Every row gives one point. The last column is the point's height on a tilted bowl or saddle (a function of degree 2), plus a little noise. Count its main directions that bend up, bend down and stay straight.
(in the rows, 128 means zero)

Points (9 x 3):
[[143 125 109]
 [ 32 203 217]
 [111 133 103]
 [134 159 126]
 [ 86 211 197]
 [116 123 101]
 [ 84 161 126]
 [160 173 157]
 [117 133 104]]
Directions: 2 up, 0 down, 0 straight

Points:
[[ 90 114 152]
 [198 114 174]
 [ 77  85 181]
 [166  76 177]
 [ 63  89 189]
 [130 168 145]
 [157 210 192]
 [150  95 154]
 [183 138 156]
 [123 143 137]]
Directions: 2 up, 0 down, 0 straight

Points:
[[195 214 153 208]
 [135 163 142 125]
 [148  90 175 110]
 [220 166  94 249]
 [ 75 183 111  98]
 [122 129 109 142]
 [169 105  79 174]
 [147 116 156 124]
 [131 146  91 143]
 [ 21 163 137 144]
 [166 126 131 146]
 [123 189 142 114]
 [106 135 104 139]
 [129  66 160 136]
 [213  65 152 120]]
Directions: 1 up, 1 down, 1 straight

Points, 15 rows:
[[135 111 107 113]
 [160 155 163 152]
 [129 161 167 160]
 [110  96 112 134]
 [184 114 126 135]
 [157 236  69 171]
 [120  43 172 223]
 [ 92 118 104 143]
 [ 63 166  90 190]
 [182  86 160 180]
 [126 143 125 118]
 [108  84 117 143]
 [173 144 117 118]
 [144 229  57 170]
 [112  48 151 197]]
Directions: 3 up, 0 down, 0 straight

Points:
[[142 108  66 145 141]
 [149 126 120 141 117]
 [187 101 128 141 127]
 [ 71 121 190 132 178]
 [137 134 175 161 140]
 [116 153 157 124 128]
 [ 72 144  68 194 197]
 [155  73 120 122 142]
 [148  78 165 180 169]
 [166 111 125  59 133]
 [172 123 145 156 123]
 [161 131 149  95 116]
 [ 88  82 129 109 163]
 [108  66 107 159 177]
 [105   7 103 161 249]
 [ 58 131 115  80 177]
 [ 94 126 125 143 145]
 [153 151 139  94 114]
 [129 137 132 126 119]
 [146 166  86 189 132]
 [109 122 141  97 132]
 [ 56  55 140 152 226]
 [106 146 111 116 132]
 [150  97 162 137 135]
 [156 119 157  83 122]
 [130  97 142 124 133]]
Directions: 4 up, 0 down, 0 straight

Points, 23 rows:
[[188 140 111 158 141]
 [129  71 122 140 130]
 [ 63 130  83 207  58]
 [115 134  93 153 132]
 [145  96  75 105  91]
 [163 117 145 132 140]
 [ 55 171  44 144  87]
 [161 122  97  86 112]
 [143 131 170  90 110]
 [120 104 156 145 142]
 [134 111 121 120 139]
 [165 214 149 189  94]
 [147 144 114 127 148]
 [ 86 188  61 125 130]
 [161  62  45 178  20]
 [110 201 229 126   7]
 [220 196  62  99 128]
 [ 76 142  80 159 116]
 [119  86  90 121 114]
 [182 228 186 142  90]
 [109  86 114 170 131]
 [116 144 132  77 134]
 [120 169 100 109 153]]
Directions: 0 up, 2 down, 2 straight

Points (40 x 7):
[[191 206 107 165 105  82 183]
 [110 154  90 197 191 102 138]
 [127 158 112 122 143  79 138]
 [198  89 174  78 115 112 124]
 [103 120 166 212  47 136  86]
 [140 103 125 122 102 114 148]
 [121 212 210 100 187 178 103]
 [172  93 181 113  51 141 120]
 [123 182 129  57 154 142  71]
 [116 113 183 145 128 143 113]
 [175 170 113 162 164 112 147]
 [111   9 152 124 191 178 178]
 [115 161 171 187 106  86 159]
 [122  70 208 208  93 168  33]
 [101 195  89 143 136  16 156]
 [ 86 115 107  87 181 182 153]
 [ 73 124 205 139 110 122  98]
 [179  72  97 185 126 125 151]
 [161 128 114 148  48 110 185]
 [147 104 173 123 174 153 130]
 [ 64 164 133 177  87 188 144]
 [ 85 196 130 126  90  16 220]
 [137  67 143 148  81  91 136]
 [110  67  70 117  82 164 210]
 [144 121 161 120 107 181 105]
 [183  70 144 137 107  79 154]
 [183 114 105  65 180  87  73]
 [111  91 137  43 126 154  83]
 [209 125 156 243  55 144  89]
 [ 92 164  77 120  60 117 205]
 [167 188 150 170 127  86 182]
 [150  99 184 137 142 132 121]
 [155 145 143 119 135 143 130]
 [157 137 219 113 129 100 114]
 [ 98 150 135 102  89 114 151]
 [156 135 135 126  22 113 191]
 [ 34  65 148  70 143  85  70]
 [ 88 148 169 133 100 195  99]
 [110 112 121 110 110 104 143]
 [140 147 107 135 121 131 147]]
Directions: 3 up, 3 down, 0 straight

Points (43 x 7):
[[ 27 140 174 118 108 144 128]
 [118 105 129 206 224 132  91]
 [144  97  85 156 115 202  76]
 [164 141 142 202 110 172  88]
 [192 171 151 172  73 151  76]
 [150 184  21 100 111 163  46]
 [149 153  87 107 130  97 109]
 [125 147 190 175 144 153 119]
 [166 126 152 121 126 103 119]
 [150 126 116 124 143  95 120]
 [118 126  49 141  42 119  77]
 [ 89  89 104  40 186 133  90]
 [137 129 122 116 136 163 113]
 [ 17 156  94 113 160 155 106]
 [127 145  28 123 143 154  72]
 [123 148 101 119 180 154 108]
 [ 54 134 149 134  97 227  93]
 [103 161  82  95 104 167  98]
 [161 149  49  73  14 131  34]
 [170  56 120  76  89 119  80]
 [101 114  79  99  95 126 109]
 [ 79 113 172 143  57 177 109]
 [188  57 139 161 150 143  82]
 [126 127  31 162  98 195  52]
 [159  91 204 118 105  80 111]
 [154 121 136 162 147 106 118]
 [185  61  51 137 187 115  50]
 [136  58 113 127 145 169  95]
 [170 103  65 102 143  14  71]
 [155 150 133 156 141 123 116]
 [ 94  80 135 102 132 193 105]
 [132  72 185 106  81 134 110]
 [143 138 104 123 136 114 118]
 [141 133  89 130 143 157 103]
 [157 219  46 114 121  93  68]
 [ 60  79  65  89 119 108  99]
 [236 131 132  79 117  45  57]
 [108  99 108 101  23 140  86]
 [184  79 122 103  79 154  79]
 [ 62 210 109  56 121 201  72]
 [157 135 130 139 160 101 117]
 [107  68 177 162  89 140 116]
 [118 129  94  91 127  96 119]]
Directions: 0 up, 6 down, 0 straight

Points:
[[142 153 120 132 158  98 188 185  74]
 [103 139  75  77 111  71 136 134 124]
 [ 59 149 170 192 135 162 115 165  56]
 [ 69 183 154 154 112 143 195 121  46]
 [ 83 123 113 199 138 146 117 162  77]
 [133  83  89 116 151 213 209 108 102]
 [166  71 210 186 145 199  97 175 129]
 [ 92 121 137 142 114 106  94 148 102]
 [ 66 171  78 135  98 129 153 114  85]
 [ 78  40 219 153 150 131  69 153  66]
 [162 110 215 149 179 119 151 126  94]
 [154 156  82  39 146 123  54  59  54]
 [108 153 116 177 170 118  82  58  56]
 [129 159 146 159  83 153 106 132 119]
 [114 105 126 160 109  61 138 102  84]
 [106 124 131 181 119 158  68 107  98]
 [107 165  95  86  98  53  82  75  92]
 [143 168  79 110 149  97 186 153  80]
 [133 136 122 186 159 133  48 109  75]
 [122 147  79  85  30  69 121 158  99]
 [ 92  77 110 143 163 133 171  77 105]
 [128 137 129 189 115  75  82 123  78]
 [142 132  95  57 200 124 164 140 109]
 [132 113 102  95 155 195 152  88 105]
 [ 73 122 105 171 161 169  70  72  70]
 [156  93 247 124 137  81 177  76 113]
 [148 152 156 101  82  84 121 183 111]
 [100 149 129  95 151 192 123  66  76]
 [124 142 180 149 206 162 109 112  61]
 [159 132 152 200 109 199 104 164 139]
 [145 149  86 151 180 172 141 164 100]
 [165 145 234 114 192 111 105 187  85]
 [ 90  75 212  89 184 118 115 155 110]
 [ 88 128 169 140 173 217  64 139  63]
 [ 96 108 107  75 203 116 101 206 142]
 [121  79  80 157 103 102 175 144  88]
 [142 171 148 167 117 205 118 134 123]
 [ 73 161  37 167  98 113 209 158  44]
 [101 103  63 192 152 166  83 112  98]
 [121 108 152 128 153 195 112  97 107]
 [108 140 141 117 122 205 103 158 105]
 [ 80 168 104 134 234 108 136 149  49]
 [140 132 128 171 107 104 186 175  71]
 [138 212 146 149 197  47 106 166  40]
 [133 168 167 171  60 173 113  84 131]
 [175 148 132 136 103 118  85 135 113]
 [112 173 134 136 103 124 113 150 106]
 [126  93  70 215 126 127  94 124  89]
 [192 150  93 218 202 185  72 169  93]
 [189 135  91  73 191  51 173 149  96]
 [118  87 110  81 131 194  59 130 102]
 [140 205  67 123 156 123 138 108  78]
 [214 127  65  76 169 153  98 145 123]
 [130 173 128  82  62 134 141 129  89]
 [106 114 167 141 132 143 206  92  91]
 [181  95 113 107  59 114 101 110  94]
 [142 145 243  99 105 188 123 126 113]
 [142 132 114 143 194 115 151 157  88]
 [154  99 144 125 144 140 136 130 118]
 [192  74 247 105  80 119 181 106 126]
 [123 168  95  87 157  78 133 122 102]
 [154 163  97 115 124  77  90 106  96]
 [179 134  49 184 105 175 171 128 110]
 [191 125 108  51 164  79 111 161 125]
 [151 150 174 159 185 199 151  66  83]
 [ 77 137 173 150 131 124  99  79  80]
 [142 142 235 112  71 180 154 111 122]
 [152 140 124 221 196 134 129 140  46]
 [205  72 132  95 128 170 104  78 111]
 [117 146 148 135 107 184  40 137 106]
 [196 142 147 121  97 115 184  84  77]
 [159 110 174 145 118 156 101  88 116]
 [ 99 153 119 224 134 110 126 135  59]
 [249 158 168 119 184 176  99 188 107]
 [125 109  80  52 134 121 116 102 118]
 [159 128 166 109  87  89  92 100  92]]
Directions: 2 up, 4 down, 2 straight
